Rows are points. The points of each table are mixes of a few directions, plus a little noise. How many directions does each table use, and how many do they share? Where both have some left over, give the other angles between the two spaces (their principal angles), to ten degrees, smallest first.
(in the rows, 128 means zero)

First, 7 rows:
[[ 46  80]
 [168 151]
 [161 147]
 [ 62  89]
 [156 144]
 [184 161]
 [119 123]]
Second:
[[119 151]
 [114 166]
 [159  45]
 [104 193]
 [144  85]]
Directions: first 1, second 1, shared 0; angles 80

First (6 x 4):
[[120  78 114 182]
 [102 143 197 117]
 [131 166 145  88]
 [168  97  16 154]
 [150 146  89 106]
 [ 96 139 208 121]]
Second (8 x 4):
[[100  33 135  59]
 [119  98 130 106]
 [152 212 122 188]
 [150 202 123 182]
 [122 108 130 114]
 [116  87 131  99]
 [152 210 122 187]
 [113  75 132  90]]
Directions: first 2, second 1, shared 0; angles 80

First:
[[114  71  86 163 158  66 103 188]
 [129 132 131 126 126 132 130 124]
 [112  64  80 168 162  58 100 197]
 [134 153 147 112 115 156 139 101]
 [137 165 156 105 109 168 144  89]
 [142 188 173  91  97 193 154  64]
 [115  76  89 160 155  71 105 183]
 [139 175 163  99 104 179 148  78]]
Second:
[[ 95 157   7  64 147 120 131 187]
 [139 144 152 133 105 150 149 108]
 [141  91 175 177 127 108 119 121]
 [135 101 138 170 117 110 138 145]
 [109 169  96  48 159 149 101 109]
 [153 124 155 195  63 141 194 138]
 [124 111 172 108 178 116  65  88]]
Directions: first 1, second 3, shared 1

First, 11 rows:
[[134 166 120 106 116 144 112 165 146  66 108]
 [120  80 138 156 143 109 148  81 106 206 153]
 [139 194 115  90 107 155 101 192 159  21  94]
 [126 118 130 134 131 124 132 118 123 144 133]
 [126 115 131 135 132 123 133 116 122 149 135]
 [134 167 120 105 116 144 112 166 146  65 108]
 [133 159 122 110 118 141 115 158 143  78 112]
 [116  58 142 169 150  99 157  59  95 243 165]
 [117  64 141 165 148 101 154  66  98 232 161]
 [140 202 113  85 105 158  97 200 162   8  89]
 [121  86 137 153 141 111 145  87 108 197 150]]
Second:
[[104 186 111 116  98 144 101 174 152  73 137]
 [179   7 163 153 190  95 185  33  78 241 109]
 [138 105 134 133 140 122 139 110 119 149 124]
 [ 91 216 103 110  83 152  86 197 165  45 142]
 [ 96 204 106 112  89 149  92 188 160  57 140]
 [141  96 137 135 144 119 143 103 115 158 123]
 [162  47 151 145 170 106 166  64  94 204 115]
 [112 165 117 120 109 138 111 157 143  94 134]
 [130 123 129 129 130 127 130 125 126 132 127]
 [127 130 127 128 127 128 127 130 129 126 128]]
Directions: first 1, second 1, shared 0; angles 30

First, 9 rows:
[[118  73  65 237  97 235  87 164 197 183 140 158]
 [125 107 103 153 120 146 112 143 140 131 132 138]
 [129 137 139 119 131 124 134 122 124 129 126 124]
 [130 155 165 158 126 197 145 102 170 198 123 125]
 [133 160 167  91 141 105 151 105 112 127 121 114]
 [138 186 197  32 157  43 171  88  72  93 115  98]
 [133 152 154  56 146  46 148 115  75  76 122 111]
 [129 146 153 161 124 192 139 110 168 189 125 127]
 [117  36   8 145 109  67  64 206  93  25 147 158]]
Second (10 x 12):
[[131 136 135  99 136 106 114  96  99 127 118 127]
 [147 118 103  55 150  73 170 150 106  59 122 113]
 [148  75 131 171 174 144 165  49 162 150 113 161]
 [142 112 100 151 132 223 120  91 172 203 109 140]
 [149 146  33  12 102 160 145 248 131  82 121  81]
 [151  59  80 124 173 126  99  16 107 145  93 170]
 [111 164 210 162 126  88 169 146 136 112 153 117]
 [ 81 151 112 166  56 111   7 194  79 125 157 128]
 [114 199 235 148 123 126 171 124 145 159 143 105]
 [108 120 140 190 108 123 119 166 143 119 153 136]]
Directions: first 2, second 5, shared 2

First (8 x 18):
[[129 130 120 122 130 131 143 119 113 131 125 141 136 133 109 135 116 134]
 [129 140  77  88 139 149 226  71  35 143 111 211 178 163   7 176  50 170]
 [128 125 140 137 125 123 105 141 150 124 132 109 116 120 156 117 146 118]
 [128 126 136 134 126 124 112 137 143 125 131 115 120 122 147 120 140 121]
 [128 126 133 132 127 125 116 134 139 126 130 118 122 124 142 122 137 123]
 [128 131 115 118 131 133 152 114 104 131 124 149 141 137  98 140 109 138]
 [127 119 169 160 119 112  49 174 203 116 142  60  88  99 225  89 191  94]
 [127 127 133 132 127 126 119 134 137 126 130 120 123 124 140 124 135 124]]
Second (11 x 18):
[[ 58  82 125 133 125 127  88 136 181 127 166 141 117  36 199 120  94  93]
 [168 154 152 145 119 119 104 153 142 124 111  73 106 165 149 109 192 129]
 [130 148 121 129 111 130 132 130 121 135 115 107 115 135 135 129 148 133]
 [105 131 107 120 116 135 145 116 115 137 126 139 127 111 125 139 110 131]
 [184 173 145 139 115 123 126 145 117 128  97  73 110 192 121 117 197 143]
 [157 137 149 139 131 121 110 144 140 121 122 101 120 152 138 114 163 127]
 [ 89  87 140 137 136 122  86 141 178 120 160 135 122  67 183 114 110  98]
 [108 139  89 106 118 143 181  96  80 143 118 166 144 128  81 157  86 147]
 [ 76 118  89 109 117 141 161 101 106 143 135 170 138  85 115 152  72 130]
 [198 135 168 140 157 115 115 144 130 109 120 112 139 195 100 112 166 137]
 [135 104 122 111 163 132 162 102  99 121 139 193 171 142  62 145  70 140]]
Directions: first 1, second 3, shared 1

First, 11 rows:
[[151 120 169 102 154 179 119 103 112 162  85 175  86 101  65  86 159 158
   97 161 136 149  37  63]
 [121 125 133 175 160 126 134 112 106  80 149 123  71 108  84 112 110 124
  154 142 143 115 137  88]
 [132 137 147 155 161 151 123 110 105 100 129 146  67 112  73  98 128 139
  143 142 149 137  99  73]
 [124  81 155 103 137 138 143 106 134 177  90 136 119  97  95 107 150 133
   72 172 130 109  86 100]
 [135  82 102 135 124  81 150 126 126 114 158  97 158  98 151 171  90 100
  144 144  62  80 176 157]
 [158 195  75 156 109 105 103 165 109  49 198 120 162 165 192 184  78 118
  233  59  76 154 193 181]
 [157 144 130 113 131 147 114 129 114 128 126 153 130 126 124 131 128 141
  145 122 101 149  98 118]
 [118  65 115 118 117  85 158 122 143 151 132  94 165 100 149 157 112 102
  101 157  87  75 164 158]
 [135  77 121  60  89 106 143 135 159 208  98 118 214 119 180 162 141 119
   71 145  74 103 125 183]
 [ 90 220 124 178 126 148 101 153 135  73 146 124  89 200 138  98 141 137
  164  65 237 180 161 132]
 [ 88 161 137 113 100 143 119 147 165 165  96 122 146 182 157 104 171 136
   84 100 212 157 131 156]]
Second (11 x 24):
[[ 83 137 151 168 195 100  96 138  99  84 109 125 122 170 115 109 110 111
  112 112 225 116 160 144]
 [120 100 155 147 155 125 130 114 142 146 129 152  86 113  94 124 109 134
  103 161 141 104 157 113]
 [175  84 127 109  99 138 158 106 160 178 157 156 105  66 113 159 108 145
  131 176  21 106 137 108]
 [163 144  90  93  76 137 140 136 125 128 142 109 174 117 167 150 144 128
  165 108  55 150  94 138]
 [104 132 139 151 169 108 108 136 108  98 119 126 130 152 124 122 113 116
  123 117 178 119 149 141]
 [105 113 152 162 188 101 108 128 112 104 124 140 110 141 107 127  94 117
  114 137 174 101 170 136]
 [119  96 170 131 112 171 159  94 192 209 120 166  38  91  67  95 151 163
   68 190 147 119 129  72]
 [153 135 109  94  65 160 154 122 155 165 134 123 132 106 140 128 162 144
  135 131  76 151  88 112]
 [ 89 135 156 151 155 134 120 125 135 129 106 133  94 151 102  93 141 131
   94 131 215 129 136 115]
 [111 171  99 140 164  84  86 166  59  36 121  87 208 188 180 141 112  91
  173  58 168 140 131 184]
 [187 162  60  64  31 149 150 144 124 130 149  91 209 112 198 161 164 129
  192  87   7 172  60 145]]
Directions: first 4, second 3, shared 1; angles 40, 50

First (8 x 32):
[[101 144 133 140 151 137 108 100 123 110 113 124 129 102 100 101 158 128
  135 168  99 165 136 175 113 157 121  99 157 110 158 124]
 [151 131 118 125 111 132 125 127 157 139 134 131 133 150 162 129 118 135
  113 121 152  82 120 133 131 116 107 150 123 154 119 125]
 [153 142 113 130 112 140 111 110 175 137 130 131 137 152 171 114 129 139
  105 139 152  71 119 164 125 124  88 149 136 162 130 121]
 [114 109 140 122 135 113 152 156  85 126 132 127 119 114  97 152 116 117
  147 102 116 169 134  75 136 120 169 118 109 102 114 136]
 [ 94 118 145 130 151 117 140 139  77 113 121 124 119  95  75 135 136 116
  154 128  94 199 140 103 127 140 168  97 127  87 134 134]
 [148 146 113 133 117 143 105 102 177 134 127 130 137 148 167 107 136 140
  105 149 147  75 120 178 121 131  84 144 144 160 137 119]
 [122  86 145 109 125  96 182 194  57 135 144 129 113 121  92 186  88 110
  157  58 126 175 133   7 152  97 203 130  77  96  85 145]
 [141 149 115 136 123 145 101  96 174 129 123 129 137 141 159 101 143 139
  108 159 139  87 123 188 118 138  83 136 150 154 145 119]]
Second:
[[132 126 123 100 108 153 115 118 107 140 141 148 166 162 141 138 101 112
  158 112 166 117 108 100 107 138 110  92 128 132 111 116]
 [153 107 142 160 126  81 152 143 119 117 110 102  84 110  86 129 114 109
  105 152  82 158 149 119 147 103 171 169 122 141 140 168]
 [ 77 132 125 102 124 157 114 104 119 143 191 127 148 130 138 147 119 119
  141  87 165 100  78 161 118 199 129 101 153 139 139 113]
 [129 156 115 125 149 152 114 131 164 123  93 151 147 127 171 104 174 173
  128 141 135 116 153 134 124  98  80 118 117  98 117  93]
 [113 119 127  97 104 151 117 112  97 144 173 136 159 155 128 150  89  97
  156  97 169 114  86 116 110 171 130  94 140 144 121 125]
 [172 123 134 164 137  88 149 153 141 110  69 119  92 112 110 109 142 138
  104 171  78 160 179 109 146  62 139 169 106 120 127 150]
 [101 100 140 116 102 120 134 112  84 142 199 104 121 132  88 164  72  74
  136  92 141 126  75 136 126 196 180 123 152 167 145 158]
 [145 151 119 140 151 133 124 141 165 116  75 144 130 120 158  99 176 173
  117 156 114 130 171 128 132  77  90 136 111  97 118 105]
 [128 139 127 148 150 117 132 137 156 117 103 122 105 103 133 111 164 156
  106 146 101 133 155 149 142 107 123 151 123 114 136 124]]
Directions: first 2, second 3, shared 0; angles 50, 70

First (8 x 32):
[[120 158 153 147 133  89 130 159  51 122 157 132 128 165 154 195 143 127
  153 137  93 148  90 100 123 169  67  83  79 103 105 109]
 [138 150 150 147 135 111 102 112 111 121 111 162 100 116 134 140 101 136
  122 134 104 124 118 144 126 144 134 116  90 136 152 144]
 [157 128 136 134 134 120 137  75 130 121 169 166 141 139 135 128  99  83
  181 128  80 137  89 181 137 129 101 136 136 180 153 137]
 [106 107 101 111  92 138 143 172 132 135  85  56 159 138 133 121 177 156
   88 127 175 121 168  88 131  98 113 155 157 103  87 108]
 [ 94 100  87  99 106 184 116 191 204 143  32  57 111  75  88  58 166 208
    7 120 249  99 221  66 128  85 228 164 153  70 116 126]
 [119 139 161 143 133  69 103  90  60 126 117 144 123 158 172 184 106  95
  188 130  51 105 147 155  89 138  79 111 158 147  89 151]
 [163 124 112 127 122 159 155 115 171 121 165 145 147 118 107  94 123 118
  124 130 141 157  72 153 170 122 125 150 100 163 181 114]
 [129 119 125 116 168 153 139 112 167 134 187 163 114 116  99 104 110 102
  161 118 132 132 120 137 120 140 178 108 152 122 140 135]]
Second, 9 rows:
[[126 121 120 122 111 150 159 125 178 149 150 132 163 125 121 133 148  95
  131 105 151 137 104 138 151 121 106 157 136 143 119 118]
 [110 128 128 125 113 124 152 134 129 133 152 108 124 140 118 137 121 125
  154 124  82 134 125 132 133  98 127 121 139 121 116 116]
 [ 90 145 161 127 160 115 102 149  65 108 126 108  89 146 116 144 115 136
  135 128  69 123 150 114  94 120 158  82 125  89 110 138]
 [115  95 119 102 177 112 140 175 130 111 154  78 127 138  85 110 124 131
  100 123 149 144 110 130 134 134 155 111 118 111 153 110]
 [151 137 132 130 141 125 128 161  69  84 141  97 137 155 117 117 134 149
  100 151 114 167  70 125 155 135 100 115  59 134 177 104]
 [167 116  92 144  91  86 109  82 133 138  82 154  86  99 167 104  84 190
  155 175 125  92 193 129 109 124 152 126 167 144 140 141]
 [ 72  89 129  91 188 110 145 176 152 133 165  73 111 135  71 125 117 111
  123  98 127 124 146 130 110 117 187  99 163  86 111 121]
 [199 109  62 153  26 121 145  28 240 191  80 209 141  67 198 105 109 153
  171 154 191  82 186 147 142 123 107 198 202 194 122 143]
 [121 212 210 158 145 209  72 123  54 106 101 192 174 148 158 179 200  62
   83  94 145 150  68 107 124 180  57 140  44 130 104 160]]
Directions: first 5, second 5, shared 1; angles 30, 50, 50, 90

First, 9 rows:
[[136 141  52 119  45 169 114  71 143 107 115 107  66 125 172 162 125 104
  130 102 169 103 126 155 181 168 120 103  78  34 159 133]
 [134 136  45 142  45 148  79 111 102  72  84 138  66 163 141  98  89 136
  100  55 197 127 159 144 160 144 108 151  47  84 180 131]
 [121 118 210 122 212 100 165 160 139 172 161 129 191 106 103 135 154 131
  145 185  68 138 109 108  88 103 144 122 199 191  83 125]
 [131 132 102 125  99 143 123 108 133 121 124 121 107 127 144 140 127 120
  129 119 142 119 127 137 147 142 125 119 111  95 138 130]
 [128 128 133 126 132 128 132 127 131 133 132 126 131 124 129 133 132 126
  131 134 123 127 125 128 127 129 130 124 134 128 124 128]
 [121 119 226 111 226 105 187 147 159 195 180 115 201  86 113 165 174 117
  162 215  46 129  91 110  91 110 152  99 224 179  66 125]
 [130 131 107 129 107 136 120 119 127 118 121 127 112 132 135 129 123 126
  125 115 142 125 132 134 139 135 124 128 111 110 139 129]
 [129 131 146 108 139 142 163  99 164 163 159 102 137  92 151 183 162 101
  155 176  96 109  97 135 140 145 140  86 164  94 103 129]
 [122 116 131 171 147  81  69 210  53  71  76 187 142 197  63   7  66 189
   76  51 169 175 187 102  80  76 109 219  83 237 160 123]]
Second (9 x 32):
[[128 138 125 130 109 135 109 102 184  94  58 138 111 157 176  61 113 201
  116  82 168 119 145 104 136 100 126 154  76 133 126 104]
 [130 120 103 139 129 102 127 162  69 121 160 151 138 132  91 133 123  76
  127 130 105 144 137 142 116 139 131 115 139 121 131 140]
 [127 137 139 123 118 146 120  99 179 118  83 119 114 137 167 101 124 184
  123 107 158 115 131 113 138 112 125 146 101 133 128 112]
 [133 131  41 145  43 157  71 127  58  87 115 125  60 153 103 137  84 108
   94  66 201 135 155 160 160 161  96 160  62  94 205 149]
 [129 118 119 139 152  84 141 172  77 124 164 162 160 130  92 121 132  74
  135 142  81 147 135 134 103 129 141 105 154 128 109 134]
 [124 130 189 110 171 137 161 108 185 168 137 103 154 100 150 152 158 150
  148 173 100 114 100 113 121 117 139 115 170 147  94 119]
 [123 128 209 108 198 116 177 119 198 171 139 117 180 100 154 134 168 152
  158 186  72 117  99 102 107 103 152 104 187 157  67 111]
 [133 126  39 137  33 191  74 125  15 129 176  83  45 118  64 235  93  51
   98 105 199 133 130 191 175 202  81 149  98  81 236 179]
 [124 127 189 121 198  85 170 138 186 140 119 154 188 125 155  80 156 156
  152 159  68 127 120  94  94  88 159 105 165 157  57 102]]
Directions: first 2, second 3, shared 1; angles 50

First:
[[153 145 141 118 130 109 134 115  70 123 114  92 105 125 157 148 111 129
  111 116 136 107 145 132 155 112 152  96 114 138  98 121]
 [ 64  68 128 158  85 119 110 115 225 142 110 131 142 150  91  71 107 132
  119 170 138 154 122 134 104 162 122 155 179 190 166 112]
 [ 90  51 165 100  95 125 111 144 165 194 174 141 114 120  20 118 174 153
  100 163  86 126 107 123 167  96  93 142 129 168 128 121]
 [186 170 129 129 161 152 145 147  94 103 142 144 135 112 144 164 133 126
  135  97 120 107 122 114 123 122 132 123  97  56 124 161]
 [118 110 129 122 129 146 124 146 157 145 157 158 138 123  85 125 158 134
  135 135 107 135 110 120 124 122 102 149 125 112 141 138]
 [209 203 136 146 146 100 153  93  21  65  63  51 101 130 249 167  44 116
  104  85 176  83 171 134 142 137 207  64 111 115  87 131]
 [168 194  91 160 167 159 145 137 132  69 111 157 161 128 192 137 107 108
  166  95 150 134 127 120  73 163 137 141 123  51 152 158]
 [ 36  83 103  92 111 114 101 125 162 184 152 150 128 136  86  90 189 127
  157 163 112 176 120 148 136 108  79 154 146 194 127  83]]
Second:
[[120 161 116 183 173 185 141 116 104  90  51 169 104 162 170 126 145 144
  156 104 172 188 118 134  85 121 137 131 117 146 143  92]
 [145 166 101 106 118  70 126 102 128 104 110  87 141 117 194 131  74 102
  120 131 156 105 157 126 139 146 153 109 152 137 116 142]
 [154 122 181  66 150 126 133 127  49 178 121 144  50 108  61 192 208 175
   77 128 113 128 112 102 225   9 111  90  77 189  72 110]
 [103 177  43  98 122  77 116 122 139 105 169  97 197 115 226 100  92  62
  194 123 131 119 163 156  88 195 122 145 157  75 131 139]
 [111 167  70  83 131  87 118 126 112 126 171 109 166 109 189 121 129  83
  176 122 120 121 153 147 123 149 112 135 135  95 112 131]
 [109  98 132 187 123 173 129 145 175 115 129 149 150 153 107  95 117 133
  146 128 121 143 114 137  73 174 127 157 139 101 169 130]
 [130  68 162 177  81 134 125 142 213 125 148 113 157 136  74  94  73 132
   96 150 111  95 119 123 101 189 144 148 159 105 170 160]
 [161  77 222 131 134 166 139 133  99 167  99 155  46 129  15 172 179 200
   50 137 116 129  93  93 197  34 129 102  87 193 109 119]
 [111 132  91 110 110  99 117 136 151 127 178 109 176 118 155 105 107  90
  159 132 109 109 143 144 107 176 118 145 147  86 135 144]
 [131 118 130 122 110 110 125 129 143 132 144 111 141 120 119 124 109 123
  116 137 120 107 132 125 135 140 132 128 137 122 129 141]
 [133 124 159 149 159 179 139 131  92 134  87 169  79 145  96 147 177 166
  119 116 138 164 103 119 137  77 123 121  98 160 123 102]]
Directions: first 4, second 4, shared 2; angles 30, 90

First (11 x 32):
[[121 134  72 181 159  83 130 133 168 130  94 128 129 102  68 106 111 114
  147 113 153 142 123 159  88 173  39 186 132  90 101 128]
 [160  55 147 170 159 152 106 127 153 116 204 202 155 126  82 121  27 186
  110 133 198 165 151 249  37 122 101 139 116  65 109  83]
 [ 95 109 100  80 122 155 148 115 138 125 181 120 133 145 176 124 131 157
  142 158 126 141 119 118 137  61 198  54 140 131 162 147]
 [121 144 125 126 121 124 129 126 125 122  91 120 121 129 131 132 147  98
  122 128 114 116 105  98 155 149 119 135 134 148 125 124]
 [101 116 117  92 115 158 137 111 132 107 129 136 128 148 165 134 133 112
  116 157 120 124  82  98 164 109 170  77 144 155 146 116]
 [137 152 165 104 106 135 126 132  94 137 118 106 119 135 158 142 164 120
  123 122  96 108 140  86 165 120 164 119 122 160 138 141]
 [133 133 154 117 114 141 123 126 111 121 111 132 124 136 142 139 138 110
  111 131 115 115 114 105 155 137 142 123 128 153 129 116]
 [151 136 172 121 116 134 119 136  99 139 138 122 125 130 140 139 139 138
  122 117 114 118 156 122 135 120 151 131 116 139 130 133]
 [ 94 166  70 118 129  95 151 128 143 139  92  81 116 118 136 115 176 106
  160 126 104 123 117  80 153 127 117 128 140 136 137 166]
 [123 168 116 122 122  99 138 138 117 150 108  83 116 118 135 125 174 122
  152 111 100 117 151  91 145 124 128 140 125 136 133 167]
 [172  96 169 178 146 132 100 136 129 122 142 178 140 119  77 130  67 145
  104 112 167 139 149 202  73 164  78 177 112  95  97  87]]
Second (8 x 32):
[[113 116 137 111 115 159 125 112 129  97  97 153 127 146 146 140 124  89
   97 152 124 116  67 101 169 148 141 105 142 163 129  90]
 [ 85 136  38 151 151  96 145 120 180 116  81 120 126 115  96 105 129  92
  147 137 142 138  79 122 123 160  65 146 150 112 117 129]
 [200  97 244 136 118 163  93 143  75 139 193 167 140 136 128 151  87 181
   96 109 141 127 197 186  92 112 164 138  95 118 121 103]
 [129 138 165  87 102 154 128 123  95 127 134 116 122 145 175 145 157 125
  116 136  98 111 127  86 171 102 190  92 127 167 147 134]
 [102 136  85 129 133 116 139 123 150 120 101 119 126 126 125 120 139 106
  137 137 127 129  97 110 139 139 110 127 141 131 129 131]
 [127 161 122 109 123 102 143 142 110 166 157  73 121 119 150 122 173 163
  169 109 100 128 189 107 126  81 161 119 117 121 148 189]
 [ 99 132  53 159 154  94 140 124 174 121  96 125 128 112  90 105 119 108
  147 129 149 140  99 140 108 157  62 154 142 101 114 130]
 [167 110 179 144 130 139 109 137 109 136 164 151 135 125 114 135  98 161
  116 114 143 134 169 173  94 124 130 145 109 110 120 116]]
Directions: first 4, second 3, shared 3

First:
[[165 144 114 151  91 116 159  94 139 112 130 104 126 144 148 115 128 172
   97 155 114 125 131 126 121  99 128  82 120 118 122 143]
 [140 127 104 108 140 143  97 108 132 169 132 115 149 110 137 152 151 126
  131 122 151 129 157  83 107 126 148 150 111 174 145 116]
 [ 87  82 185 133 171 145  82 170 106 122 115 154  84 159 116 117  90  95
  177  98 139 129  93 206 188 182 116 183 136 118 118  83]
 [102 121 128  94 150 147  83 135 124 157 129 143 150  92 123 161 143  87
  147 114 162 132 152 101 110 131 129 170 133 149 120 114]
 [157 144 101 121 105 132 123  86 140 146 132 107 152 111 149 147 149 149
  105 148 146 127 162  84  95  92 136 112 116 148 121 134]
 [153 130  83 137 160 110 175 154 127 153 137 110 117 161 104  90 142 156
  133  91  69 125 101 101 141 177 175 121  98 179 232 143]
 [126 154 142 145  79 104 177 124 135  71 128 136 131 121 130 117 115 137
   96 163 111 127 121 149 116  85  94  75 157  58  79 165]
 [ 95 120 166 131 126 126 125 153 120  94 121 154 114 127 119 125 104 103
  138 131 131 130 110 175 146 129  99 134 153  81  89 127]]
Second (11 x 32):
[[117 157 136 138  96 131 112  89 133 117 152 122 132 119 141 135 125 127
  112 159 168 116 134 130 109  97  93 122 139  97  74 144]
 [154 104 119 105 135 144 104 118 133 153 102 122 149 109 147 159 144 133
  129 124 136 141 167 100 118 115 155 135 116 167 135  99]
 [207 128  85 195 127  87 232 131 133 116 131  78  74 230 124  39 114 233
  106 113  21 120  68 152 179 175 182  58  79 160 249 148]
 [127 144 115 109 112 129 126 115 136 132 129 131 158  92 132 153 147 117
  114 141 143 131 156  92  93  96 123 121 136 125 108 141]
 [ 96 172 124 164 130 144  67  64 123 163 209  97  93 167 131 102 117 128
  141 138 204  87  94 138 131 158  90 178 108 138 112 140]
 [ 84 119 129  88 166 120 145 204 118 126 114 172 149  89  84 140 140  70
  152  91 100 141 122 111 121 153 137 151 152 123 155 139]
 [ 84 113 159 118 155 140  92 156 115 128 130 153 116 124 112 133 113  85
  159 111 149 127 113 158 147 155 111 172 142 116 110 111]
 [149 129 112 119 118 121 153 129 135 125 114 125 146 114 132 136 141 140
  113 132 108 137 145 104 113 109 143 103 127 134 139 135]
 [122 113 154 133 125 132 119 133 124 111 116 136 116 135 133 128 111 124
  134 132 132 131 123 162 146 127 116 130 137 108 103 114]
 [156 108 145 134 106 132 129 113 133 109  98 123 127 132 154 138 118 151
  115 147 124 139 145 149 137 100 129 103 130 116  99 108]
 [112 122 131 103 137 128 129 155 126 126 115 149 148  97 116 147 137 100
  134 120 124 138 141 113 115 122 129 135 143 123 123 129]]
Directions: first 4, second 5, shared 4
